Every row gives one point. The points of each table are mixes of a few directions, plus a little noise. How many directions does each table use, and how many do they share? Where both have some left over, give the other angles between the two spaces (their principal angles), to ten degrees, smallest first.

First, 6 rows:
[[-8.0 -4.0 -4.5]
 [ 3.9  0.8  3.7]
 [ 4.6  3.1  1.5]
 [-4.3 -3.5 -0.5]
 [ 3.4  3.7 -0.8]
 [ 0.4 -0.1  0.6]]
Second:
[[-1.0  0.5 -1.8]
 [-1.7  0.7 -3.1]
 [-4.0  1.7 -7.4]
 [ 2.5 -1.1  4.6]
 [ 4.8 -2.0  8.6]
 [-0.5  0.1 -1.0]]
Directions: first 2, second 1, shared 1

First (6 x 6):
[[ 1.8 -3.2  0.1  3.1 -4.2 -1.2]
 [ 1.9  4.5 -2.6 -3.4 -3.2  2.0]
 [ 3.6 -0.8 -1.4  1.2 -6.3  0.4]
 [ 1.3  3.0  0.3 -3.6  5.6  4.1]
 [-6.2 -6.4  3.2  5.5  2.7 -6.2]
 [-2.2  2.8  0.4 -2.9  5.3  1.0]]
Second, 9 rows:
[[-1.1  0.3  3.9  1.7  0.5  0.9]
 [-0.1 -6.3 -2.7 -6.9 -0.5 -3.6]
 [ 0.8 -4.8  0.6 -4.2 -3.6 -1.7]
 [ 0.7  2.6  0.1  2.6 -0.8  1.4]
 [ 3.2  9.1 -3.0  7.3 -2.0  4.1]
 [-0.9  2.2 -2.9  0.6  4.1 -0.1]
 [-3.1 -1.2  4.7  0.4  3.9 -0.2]
 [-1.8  2.0  6.6  4.4  1.4  2.2]
 [ 2.5 -3.7 -7.1 -6.1 -3.2 -2.8]]
Directions: first 3, second 3, shared 1; angles 60, 80

First:
[[-3.1  0.3 -1.3  3.2 -2.2 -1.6 -4.5 -3.8 -5.1]
 [ 1.8 -0.2  0.8 -1.8  1.3  0.9  2.6  2.2  2.9]
 [ 0.0  0.0  0.0  0.0  0.0  0.0  0.0  0.0 -0.1]
 [-4.5  0.4 -1.9  4.6 -3.2 -2.3 -6.6 -5.6 -7.4]
 [ 2.2 -0.2  0.9 -2.2  1.5  1.1  3.1  2.6  3.6]
 [ 0.2  0.0  0.1 -0.2  0.2  0.1  0.3  0.2  0.3]
 [ 0.6 -0.1  0.3 -0.6  0.5  0.3  0.9  0.8  1.0]
 [-4.2  0.4 -1.8  4.3 -3.0 -2.1 -6.1 -5.2 -6.9]
 [ 7.1 -0.6  3.0 -7.3  5.1  3.6 10.3  8.7 11.7]]
Second, 7 rows:
[[-2.1  1.8  2.9  4.7 -1.6 -3.6 -0.7  1.2  0.1]
 [-1.8 -1.6 -2.8  0.7  0.4 -1.3 -3.0 -2.7 -1.3]
 [-2.3 -2.6 -4.6  0.2  0.8 -1.3 -4.3 -4.2 -1.9]
 [-2.8 -2.1 -3.7  1.4  0.4 -2.3 -4.4 -3.9 -1.9]
 [ 1.3 -0.6 -1.0 -2.5  0.8  2.0  0.9 -0.1  0.2]
 [ 4.0 -1.5 -2.4 -7.1  2.1  5.8  2.8  0.0  0.8]
 [ 3.5  6.7 11.6  2.6 -2.8  0.6  8.8  9.8  4.2]]
Directions: first 1, second 2, shared 0; angles 30

First, 9 rows:
[[ 6.7  1.6  1.4  6.2  0.9 -3.2  1.7 -2.2 -9.0  4.5  4.0]
 [-0.3  0.5 -2.6 -3.1 -0.7  2.3  2.2  1.8  0.6 -2.9  0.7]
 [ 2.5  1.5 -3.7 -2.3 -0.7  2.2  4.4  2.0 -3.0 -2.8  2.7]
 [-5.4 -2.3  3.5  0.3  0.5 -1.3 -5.5 -1.4  6.7  1.4 -4.6]
 [ 5.1  0.7  3.4  7.3  1.3 -4.3 -0.7 -3.1 -7.0  5.8  2.3]
 [-3.5 -0.2 -3.4 -6.2 -1.1  4.0  1.5  2.9  5.0 -5.2 -1.2]
 [-5.2 -2.6  5.2  2.0  0.8 -2.6 -6.9 -2.4  6.4  3.1 -5.1]
 [ 4.0  1.7 -2.4  0.0 -0.3  0.8  3.9  0.9 -5.0 -0.8  3.4]
 [-4.0 -0.8 -1.3 -4.2 -0.6  2.3 -0.6  1.6  5.4 -3.1 -2.2]]
Second:
[[-1.6  1.9 -7.8 -3.3  1.0  2.1 -3.9  0.7 -1.3 -1.0  0.8]
 [ 4.0  2.7 -7.3 -2.9 -1.1  2.7 -1.2  0.6 -1.3  3.1  3.2]
 [13.9  1.9  1.4  1.2 -5.5  0.9  7.0  0.0  0.0  9.7  6.4]
 [ 1.6 -0.5  2.3  1.2 -0.7 -0.5  1.6 -0.3  0.4  1.0  0.3]
 [-2.9 -0.7  1.1  0.4  1.0 -0.5 -1.0 -0.1  0.3 -1.9 -1.6]
 [ 1.6 -0.3  1.5  0.6 -0.5 -0.2  1.4 -0.1  0.3  1.1  0.4]
 [-8.2 -1.3  0.2 -0.2  3.2 -0.8 -3.7  0.0  0.2 -6.0 -4.1]
 [-8.3 -3.9  8.6  3.3  2.5 -3.2 -0.3 -0.8  1.2 -5.8 -5.5]]
Directions: first 2, second 2, shared 0; angles 50, 60
